Each wall is flat, endless, passes through zero and stands at right angles to its row. A trip goes straight from one point to another. List the walls that it crosses, first one first.

Walls:
(1): -32,50
(2): -4,-24
(3): -9,-12
(4): -7,16
(5): -7,23
(6): 19,-10
(7): -17,27
(8): 58,16
Trips:
-14,5 to -37,-22 -> 2, 5, 4
-46,24 to -34,13 -> none

Walls:
(1): 39,17,5,9,22,12,11,30,31
(2): 30,24,2,-4,25,11,-14,17,-25
(3): -14,24,-17,-4,-23,-3,-17,-7,9
(4): -13,-44,31,17,5,-18,-34,0,-25
(5): -33,-21,26,48,16,-16,12,31,34
Trips:
35,38,26,-19,16,6,-24,14,-28 to 9,11,26,26,-48,-11,3,5,-20 -> 4, 3, 1, 5, 2
55,-9,6,-58,0,25,32,12,-15 to 2,-16,41,-23,42,-29,-38,2,-17 -> 4, 1, 5
15,-21,-2,14,8,-9,32,-32,17 to -18,13,-8,25,-4,-26,9,20,29 -> 3
-22,-30,-20,-6,17,22,19,1,3 to -37,31,9,-7,-15,-34,9,12,-33 -> 4, 3
18,4,-20,4,-42,24,-8,13,-1 to -34,16,3,8,27,-44,28,10,5 -> 2, 5, 1, 3
47,-35,33,-34,7,-18,20,-19,-8 to -18,6,21,-33,-3,-29,26,-16,-21 -> 1, 2

Walls:
(1): -20,-15,2,16,11,11,13,12,-6,12,-20,8,-1,-13,-8,8,7,-6
(2): -10,-17,3,5,-9,31,20,-26,-18,4,13,-3,19,-22,-32,12,-5,-13
(3): 1,2,-14,28,18,-11,-1,-19,0,9,0,0,4,4,-29,3,-16,-11
(4): 7,2,-36,23,-5,-17,-3,9,-18,-14,3,-28,-23,26,-4,-26,-14,-9
(5): 0,6,0,19,-18,6,-12,-4,-2,-5,-15,41,13,6,-28,13,11,18
(6): 19,2,-7,4,3,38,-17,22,-8,10,-37,6,31,52,-15,-49,8,-19
(7): 18,14,-24,4,9,-39,-10,-2,2,4,-2,9,4,27,-7,2,-7,-30
(8): -16,-8,-60,15,-3,16,-10,-21,21,5,5,8,-19,-18,-9,-16,30,20
(9): 6,-16,11,-38,-18,-9,31,23,1,-14,-12,-10,-5,12,10,3,-32,1
Trips:
2,-8,11,-26,-1,-29,-16,3,0,-1,-5,-13,4,-4,36,14,7,-2 to 0,-4,3,8,17,-17,-2,14,45,-8,-13,15,12,20,-6,8,-2,-2 -> 5, 6, 3, 1
-24,-7,4,11,17,25,5,-15,-3,-15,-9,19,0,18,13,13,-22,-13 to -21,-34,-29,4,-23,12,9,7,6,17,8,-22,5,-27,11,6,-11,7 -> 8, 6, 5, 3, 4
3,8,13,-23,-19,-5,16,13,12,-36,0,33,4,3,7,13,1,0 to -17,42,-7,0,4,-21,-18,-10,7,19,14,19,4,-15,1,-16,-7,-13 -> 7, 9, 3, 8
